Each row is a point. A path goes straight from each point to the next, and from the last back to the first. The post is the endless flat space through its rows: a point in 2 columns, a line in 3, a plane in 4, and so on, so that a path can go around it. How many times does the path go around the post? Going back the other way cancels.
In the rows, zero is written as 128.

Post:
[[109 112 102]
 [144 162 184]]
Path (10 x 3):
[[ 96 158  84]
 [142 146 127]
 [155 103  87]
 [111 141  84]
 [ 47 171  94]
 [ 98 158 186]
 [115  98 151]
 [120  65 114]
 [ 85  96 110]
 [ 76 170 172]]
Times around: 0

Post, 7 rows:
[[135 132 133 113 135 155 166 127]
 [159 125 145   7  97 134 110 146]
 [111 116 144 122 131 157 103 118]
 [133 116  99 125 129 160 128 148]
 [113 130 128 146 123  98 133 128]
 [110 131 103 156 120 125 133  87]
 [154 119 117 119 176 145 145 108]]
Path (7 x 8):
[[162 119 106 147 152 126 127  86]
 [150 128 104 114 132 169 139 121]
 [177 131 117 127 130 155 126 113]
 [147 113 113 109 119 140 134 131]
 [121  97 114 113 148 125 153 103]
 [104 102  97  77 141 133  94 107]
 [149  87 112  86 135 132 155 129]]
Times around: 0

Post (10 x 11):
[[127 123 155 172 130  86  66 120 117  93 125]
 [147  83 153  75 139 113 182  95 149 121  53]
 [ 80 110 188 138  98 109 113  54 163  97 151]
 [125 116  57 165 114 131 111 131  72 172 107]
 [184 108  65 108 188 138 135 150  89 119 168]
 [231  83  43  73 113 130 161 154  56  97 137]
 [ 74 119 191 107  98  99  24  95 179 125 137]
 [120 124 184 134 131 122  62  54  99 137 127]
 [197 109  67  97 145  62 150 131  68 143 156]
 [130 131 224  93 102 132 161 125 161 126 110]]
Path:
[[121 125 194 133 152 107 148 102 117 145 124]
 [ 91 170 177 138 142  60  46 156 158 115 157]
 [146 140 162 173 158  97 128 113 145  87  94]
 [156  94 143 129 157 150 106  59 114 107 145]
 [161  76 198 131 127 105  95 124 108 116 140]
 [165  92 107 152  98  99 118  65 103 208 108]
 [139 116 109 139 153  77  86 107 142 110 141]
 [175 125  42  92  85 127 186 170  88  63 161]
 [ 85 123 104 108  96 199  91  83  81 117 133]
 [152 170 180  93 124 108 143 112 136 146  74]
 [125 124  78 186 123 148 150  96 115 164 199]
 [128  78 144 136 108 137 117 145 136 203 115]
 [134 104 108 104 121 105 157 157 124 123 148]
 [100 132 176  65 188 142 117 117 142  63 123]
 [ 98 134 105 116 105 133  65 118 157 122 147]
 [160  96 110 149 177 137 130  76 127 133 114]
 [167  83 177 133 121 139 109 178 112 161  46]]
Times around: 2

Post (17 x 18):
[[182 141 178 132 125 181 108 172 104  89 115  99 107 125  51 108 127 101]
 [134 161 150 117 166  83 146 105 123 121  78  67 107  96  95  29 110 148]
 [133 183 115  96 124 157  91 133  54 137 192 153 119 210 182 126 152 123]
 [119 176 176  65  82  81 179 151  92 150  67  92  79  86 112  84  80 110]
 [118 119  94 115  57 165  31 150  98 117 142 140 146 144 147 121 174 133]
 [153 114 162 131  96 131 127 178 202 157 134 105 123 168  50 109 130 143]
 [150  68 144 131 142 162 114 197  80 166  90 139 157 162  87  89 130 102]
 [134 155 126 164 106 112  67 208  46 112 175 136 156 147 157 153 170 151]
 [101 173 117 157 124 171  77 172 139 123 106 155 120 149 164 114 147 119]
 [ 82 129 103 173 117 161  39 179  66 113 210 133 130 178 148 145 105 155]
 [112 186 191  57 135  44 137 126  87  79  26  82  77 143  54  82 103 145]
 [157 156 101 165 150 125  20 125 106 164 187 189 116 153 112 176 116 134]
 [126 147 141  25 168  76 162 141 111 113  81  98  70  96 104 110 134 128]
 [109 165 165  73 136 131 159  92  98 127  45  72 112 106 101 142 120 173]
 [124 126 182 123 129 118 115 127 155 105 142 180 166 102  76 133 106 131]
 [152 101 230 163 188  96  63 130 166 166 176 110 115 138  76 169 137  86]
 [123 148  75 158 116 127  75 143 107  94 173  93 208 172 143 157 110  80]]
Path (22 x 18):
[[123 209 190 156 133 133  38 139 112  33 172 108 175 115  86 127 177 119]
 [ 96 161 122 149  90 133 115 146 100 145 108 138 168 102 127  89 144 136]
 [ 48 132 132 160 145  92 137 170  76 142 107 157 143 115 161 115 126 160]
 [163 147 125  98 131 125 108 172  79  84 123 117  77 157 154 134 180 142]
 [188 100 133  81 128 113  81 126 127 165  86  73 165 160 144 123 228 135]
 [174 112 209 118 172  89  95 153  54 142 103  14 124 136  42 107 112 111]
 [122 184 193 144 117 194 128  95 104 129 139 143 142  83  78  79 137 129]
 [109 108 129 126 108 117 142 141  74 135  83 156 176  68 142  84 159  89]
 [110 103 135 105 178 114  85 158  98 116 110 142  94 152 116 122 126 123]
 [169 155 130 172 159 136  51 109  79 116 153 167  82 162 138  75 119 159]
 [116 155 207 110 101  69  97 104 141 100 143 103  99 156  85 119 143 154]
 [155 180 188 187 119 139 103 128  37 131 111 108 164 171  91 114 127 123]
 [123 185 136 124 123 118  61 139  84 116 157 100 156 128  83 173 135 131]
 [157 148 135  89 124  83  72 142 144 150 109  73 108 179 101 148 153 141]
 [134 166 125 133 107  39  73 119  92  71  72  77 119 168  73  78  63 135]
 [116 125 164 150  66 148 101 121 107 143 187 136 105 143 128 116 130 140]
 [139 191 107  95  83 130 142 112  92 119 132  67  91 126  82  86 137 136]
 [ 90 209 142  66 141 126 121 106  99 156 145 146 134 129 126 205 128 142]
 [136 206 151  77 135 121 112 113  96 100  79 122 137 162 135 145 133 105]
 [186 109 179 151 128 116  79 182 144 146 140 111  95 185 122  82 151 128]
 [156 131  93 159  92 187 130 106 119 153 122 112 166 160 128 130 147 112]
 [139 183 105 167  96 124 117 126  74 163 125 125 127 105  94 129 119 175]]
Times around: 1

Post:
[[169 128 136 158 112 142  96 133  98 122 101 121 142  95 161  89 145 161]
 [192 196 125 154 169 186  90 171 139 136 118  75 198 102 132  94 174  77]
 [ 88 227 155 176 113 175 130 108 144  95 162 130 132 123  64 108 136 118]
 [169 157 147 137  94 166 155 156 136 161 120 126 153 108 142  68 151 158]
 [112 117  58  84 114 160 161 112 120 153 113 124  80  98 113 124 115 166]
 [ 96 180 121 138 222 172 134 182 137 142 126  59 124  94 194 133 141 118]
 [144 102  95 139 112 109 142 119 142 110  78 130  39  88 100 162 126 105]
 [181  99 143 151 126 109 114 163  86 139  75 128 133 173 169 133 122 167]
 [141 131 141  97 142 139  95 139 129 170 127  81  93 105  96  98 209 145]
 [ 80 121 110 144 147 135 126 146 175 117 127 119 124  66  53  86 163 123]
 [113  55  92 105  84 117 132 171  87 165 120 204 119  59 153 112 156 153]
 [148 155 100  90 128 125 149 159 157 131 140 136 149  85 122 139 173 182]
 [133 126 110  76 102 126 148 122 141 126 154 186 141 126 133  61 171 186]
 [113 145 168 110 140 210 109 184 123 103  63  51 102 148 162 193 115 134]
 [137 112  84 158  72  94 130 116 156 131 104 101 130  91 108 120  97  71]
 [109 141  88 164  78 139 119 132 158 105 113 151 104 139 130 137 105 129]
 [153 119  98 188 126 145 110 139 138 132 161  94  78 123 124 134  77 107]]
Path:
[[ 40 107 106 105 180 109 133 199 137 107 112 106 157 132 132  73 137 162]
 [102 172 102 158 119 173  99 154 144 149 109 120  83 144 107 104 100  67]
 [ 89  97 138 130 137 130  46  84 148 151  84  69 101  63  80  47 171 120]
 [108 155 103 113 174 118 173 136 172 185 161  63 120 137 147 121 138 128]
 [170 136 173 139 144 133 125 156 159 157 122  84 137 127 125 110 193 139]
 [147 168 113 171 123 163 164 116 146 191 126 126 134 108  72  47 122  85]
 [ 95  68  88  40 170 155  57 172  51 167 100 124 105  67 180 114 160 157]
 [109 125 101  95  68 148 127 133  69 119  96 145  86  83 134 123 110 123]
 [ 91 121 121  53  97 195  93 181 105 171 117 107 175 112 124  59 221 124]
 [122  39 102 113  88  95  88 119 177 159 123  73 115  79  53 125 202  48]
 [103 155 105 173 187 111  41 122 121 123 187  95 170 160  57 138 143 127]
 [132 172 110 108 184 123 136 174 171 152 133 143 151 100 173 109 137 160]
 [131  74 110  24 177 162 101 183 132 153 115 110 149 103 117  65 170 141]
 [105 102 122 120 123 139 144 106 123 172 112  86  81 100 127 118 107 116]
 [150 181 111 170  78 156 165  56 159 131  97 142  55 142 118 132 109  90]
 [115 192 198 113 204 197 137 130 115 188  71  81 153 112 101  46 198  82]
 [174 171 115 131 164 196 128 187 139 151 104  71 155 156 140 102 104 101]
 [132  88 121  22 160 135 144 227 170 138  96  93 150 147  82 111 196 179]
 [107 185 147 172 106 155 111 144 116  77 222 113  79 219 176 191  99 172]
 [159 140 118 140 119 164 159 132 124  88 102 137  83  97 118 116 122 132]
 [163 126  52 109 107 130  87 163 133 144 103 112 146  95 103 117 116 129]
 [ 63 113  25 138 119 136  38 136 181  98 185 196 128 101 115 116  94 175]
 [181 165 143 176 132 166 147 122 174 133  75  83 119 120 153  79 127 115]
 [114 165 108 142 153 207 113 153 109 161 101  73 129  94  80 173 164  76]
 [133 116 106 127 115 159 105 142 135 121 131 136 150  96 117 116 133 103]
 [136 156 122 137 150 214  91 153 138 176 118  18 131  89 131 136  72  98]
 [167 152 133 100 126 151 159 127  76 194  70 128 116 143 155  10 157 155]
 [166 147  88 109  62 190 139 105  93 124 133  97  76 153  95 114 125 120]]
Times around: 1
